Each row is a point. Any point is a mix of the corners, with weights that add up to 1. It lies inside the corners' shape when no weight is negative. Is each point inside? If not, which corners have a negative weight?

Corners:
(1): [ 58 -23]
(2): [-17  22]
(3): [-60   9]
Points:
[ 19 -15] -> outside (2)
[-16  20] -> inside
[-44  20] -> outside (1)
[ -5 -11] -> outside (2)
[-29   7] -> inside
[-41   1] -> outside (2)
[-16  20] -> inside
[ 46 -18] -> inside
[21  6] -> outside (3)

Corners:
(1): [ 1 13 52]
(2): [ 42 -34  11]
(3): [ 53  45 -31]
(4): [-54  -5  26]
Points:
[11 17 32] -> inside
[ 50  30 -15] -> outside (4)
[ 7  8 41] -> inside
[ 21 -15  22] -> inside
[27 14 25] -> outside (4)
[52 29 -8] -> outside (4)

Corners:
(1): [-52 -22   4  19  43   8]
(2): [ -1 -55  -2 -37 -10 -60]
(3): [45 16 13 19  5 40]
(4): [ -2  14   5 -14  -5 -25]
(5): [  6  26  22  38 -19  13]
(6): [  0   3  10 -13 -14  16]
(7): [ -1 -10 -35 -34 -10 -23]
Points:
[  2 -23 -14 -20   2 -10] -> outside (4, 5)
[-25 -13  -1   2  19  -3] -> inside
[ -6 -24   1 -19  -2 -33] -> inside
[-8  1  6 -6 -1 -1] -> inside
[ -8 -22   8  -9   9  -6] -> outside (5, 7)
[-14   1  16   8  -7 -18] -> outside (3, 7)
[  0  -3 -10 -10 -10 -12] -> inside
[ -4  -9  -2 -14  -3 -19] -> inside
[ 25   2   3 -11  -8   9] -> outside (1, 5)

Corners:
(1): [-30 -19   5  13   3  -3 -17  -4  -1]
(2): [ -5 -15   6  30  -3  25  -8   8 -10]
(3): [ -9  -4  -4   5  35  49   0 -23  16]
(4): [ 16  11   7 -19 -21  -9 -16  -6 -26]
(5): [  3  -8   9  27 -15   4 -29  -8   1]
(6): [ -8  43 -12 -29   0  -5  23   8  60]
(7): [-25  19  16 -13   0 -48   9  -5  14]
(8): [ -9  12 -27  26  16  29   2   1   6]
(9): [-19   2   3  -5 -22 -47   4 -17  10]
(10): [ 26  21 -24 -17  29  13  21  21  11]
Points:
[ 2  6 -6  2  0  6 -8 -6 10] -> outside (2, 7)
[-7  5 -2  5  2  9  2  1 12] -> inside
[-15  11   5  -2  -2 -22   2  -5  11] -> inside

Corners:
(1): [-44 -18   1  19  11  24  17   1  14 -12  31  -2]
(2): [-25 -27 -37  17 -11  -1   5 -27   9 -32   9  10]
(3): [ 35  30   5 -19  23  -2   9   2 -27  23 -33  -2]
(4): [ 20  34   0 -23  29  30   6   7  14  22 -49  27]
(5): [-33 -12   4  27   4   1 -17 -10   6 -42  32  -6]
(6): [-30   6 -20  25  15  -3  -7  -2  15   4  36  14]
(7): [ 20  32   2  11  -3   8   3  -5   8  37 -34 -16]
(8): [-29   6   6  -9   0 -13   5  15  36 -25  28   4]
(9): [ 14   8  13 -26  15  32   3 -27   7  22 -14   7]
(10): [ 59 -18  26  -4  10  -3 -11  25 -29  21  -9  29]
(11): [  7   7  -8  18   7  24  18 -10  10 -15  20   5]
(12): [ 60 -21   4  -1  20 -13 -13  19  -4  10 -13 -13]
(13): [-24   4 -20 -16   0   5 -14  19  -2 -39  23  -9]
Points:
[ 2 -2  1  6  6  2 -3  3  1 -6 10  2] -> outside (4)
[-22  -5  -8   7   4   3  -1  -2   5 -21  29   7] -> outside (4, 7, 12)
[ 16   5   2 -10  11   2  -7   3  -3   4  -7   4] -> outside (1, 11)
[19 -5  1  4 12  1 -5  5  3  3 -3 -5] -> inside
[ 4 -8  1  6 14 12  6 -2  7 -1  7  8] -> outside (7, 13)
[-1 -8 -3 -5 12 15  1  0 10 -3 11 13] -> outside (3, 5, 7)
[-4  3  1  6 11 13  2  1  7  0  0  4] -> inside
[ 3  7 -6  7  4 10  4 -5  6  0 -1 -1] -> inside
[-13  15 -14   7   6  15  17 -17  17   4   1   4] -> outside (5, 10, 12, 13)

Corners:
(1): [ 44  -8 -12 -23 -20  -2 -28   8 -18   5  17 -31   6  24   4  58   1  17]
(2): [  0  -9  28  30 -10 -18  26 -31 -32 -23 -12  -2  32 -25  -8 -27 -17  45]
(3): [-22  27  17   8 -49 -12  -9 -20  -5  -6 -14   1 -17 -27   7  15  22  18]
(4): [ -9  31 -16  50  54 -34  34 -11   5 -10 -45   8   6  -4  17 -41 -45  25]
(5): [  5  -6 -16  -1   1  14  17 -31 -19 -11  -9  20  35  29   6  -5 -28  17]
(6): [  2   7  -7 -10  -2  23 -43  10  -9  18 -34  -5   3  10 -14 -40  26  -8]
(7): [  1 -44 -27  16  10 -31 -17  44  -4   1  31  -5  25  -8  34   6 -19 -33]
(8): [ -4  33  29  23  -9  16   8 -37 -34 -44  -7  27   7 -11 -15  -7  12  21]
(9): [  7  -8 -13  -7  -4   7 -33 -28  24  -7  12 -34 -28  -5  -3  14 -15   8]
(10): [  1 -37  39 -33 -11 -46 -37  31   4  22  -8 -34  45  24  -6  10 -17 -17]
(11): [ 21   8 -10  -3  30 -12   9   6 -36  19   3 -12  -6  27  43  -5  -7  14]
(12): [ -3  -2  23   0 -10 -21  14 -21   2   1  16  22  32 -21 -41  -5  11  19]
(13): [-30  34 -43  -4 -33 -19   4  -7   0 -17  -7 -19 -16 -13 -30  -6  -1  15]
(14): [-27  11  -1 -21  27 -40  -1  60  24 -16 -24 -17   4  -2  56   6   6 -16]
(15): [  6  -1 -21  -9 -20  -7   8  19   5 -11   4   0   7  -8  18 -15   7 -34]
(16): [-16  20   2  12 -32   6  20  25   0  -5 -14 -18  20   0  -8  19  11 -12]
(17): [-24  13  18  19  -6   1  -3   1  33 -22 -20  13 -21 -15 -36 -45 -49  27]
(18): [-16 -14  16  18 -24 -13 -13 -11  14 -15 -36  -6 -11  -3 -22 -28  46  12]
(19): [ 16  -3  24  -2 -22 -11  -7  12 -12  14  12  -3  50  17   6  -8  21   7]
Points:
[ -4   2   4  13 -12 -12   0 -11  -4  -8  -5  -6   8  -2 -13  -4  -9  18] -> outside (6, 14, 15)
[ -5   4   5   4  -4 -14   0   9  -6  -6 -11  -2  13  -1   4  -9   0   7] -> outside (9)
[  0   3   0  -2  -6  -7 -12   4   1   0  -8  -8   7   5  -1  -4   2   1] -> outside (2)
[ -2  -3   6   7 -11 -10  -3  -9  -3  -9 -10  -7   8  -2  -4  -8   1  14] -> inside
[ -1   2   3   5  -9  -6  -3  -7  -5 -10  -3  -1  10  -1  -3  -6   0   8] -> inside

Corners:
(1): [-10  14 -11 -15 -26  10  15 -11  18  -3  16  -3 -16 -24 -20  22   5   3
 -27  20]
(2): [  9 -14  -6  36  24  -5 -30 -33 -11 -25 -16  18  19  21   0  -6 -17 -16
   8 -25]
(3): [ -5 -13 -27 -18 -35  60  20  -7   1  -9  13  20  -9  -8   7  16 -18   4
  19 -20]
(4): [ -2  20  -4  -3 -12  27  22  13 -20 -12  -4  -1  17 -11  24  -2 -15  12
  19 -13]
(5): [ -2 -15 -20   3  15   3   0   5 -24  -9  -3  11  -5  21   9  -5 -15 -15
  11   3]
(6): [-32  18  -7  17  36 -13   4  14  19 -29 -22  -3 -14  14 -16 -16  21  21
  -5  16]
(7): [  8  21  15   1  20  35   2  -4   8 -30  15  16   5  15  -1 -10  10  -4
  -7 -14]
(8): [  1  17 -11  14   6  34 -15 -22 -14 -11   5   9   8  12   8 -12  -1  11
 -11 -18]
(9): [-27 -11  20 -17  -7  -1  18  -4   0   1  -2 -20 -27 -15  14  -9  -7   8
 -21  15]
(10): [  7  11   2  20  14  43 -14  -4   7  -7  -7  31  18  12   9  -9  -6   1
  16  -3]
(11): [-21  19  17  22 -11 -22 -15 -10 -18   8  11 -26 -23 -24   2   2   9   9
 -10  24]
(12): [ -2  -3 -19   5 -18 -11 -15  14  -7 -31 -13  25  12 -18 -15  11   1   0
 -28  13]
(13): [  2 -22  17   0  29  24  31  20   7 -20  10 -16   2  17 -27  22  14   9
 -36  12]
(14): [ 13 -25  11 -21 -33  36 -24   2 -27  -3   6 -17   2 -21 -18  18  24 -33
 -17  10]
(15): [  8 -38  14   1   4  -4  11   8  11   5  15 -25  -3  12  22  22  -3 -10
 -24  -5]
(16): [-25   4 -15  23  -2   6   1   5  10  -1 -29  22 -15 -14   5  20 -22  -2
  10  -9]
(17): [  3 -13 -18  11   9  38 -15  -8 -13 -17  14  11   4 -21  17  11 -13 -10
  10   8]
(18): [ -3  -9  -8   2 -28  14 -24   5  12   7   7   2  -9 -26 -15  20 -32 -27
   6  -9]
(19): [-34 -26  -6  -4  39  15  20  25 -23   2  13  19  21  22   3  -7  13  -6
 -10 -22]
(20): [-23 -25   9  30 -19  30   8  10   1  -2   3  -6   2  -2 -11   1  -8 -30
 -15  -2]
(21): [-37   2  -3   4  12 -10 -18  -5 -32 -19 -28 -12  -2  30  18  -1 -20   7
   3  12]
Points:
[ -3  -8  -2   8   8  32   7  -1 -11 -11   1   9  12  22   8   0  -7 -10
   1 -17] -> outside (6, 9, 11, 12, 17, 18)
[-11  -8  -2   9   9   0 -10   4 -13 -12 -11   2   3   3   3   4  -7  -1
  -5   3] -> outside (1, 3, 7, 20)
[-10  -3  -5   5   5  25   0   5  -7 -15  -4  10   7   2   0   1  -6  -3
   0  -7] -> outside (1, 5, 11, 15)
[ -6 -10  -4   4   4  18  -1   2  -6 -13  -3   6   2   5   5   2  -8  -4
  -3  -3] -> outside (1, 11)
[ -4   0  -3   1   2  16  -2  -1  -4 -12   2   6   0  -1   0   4  -1  -1
  -5  -1] -> outside (20)
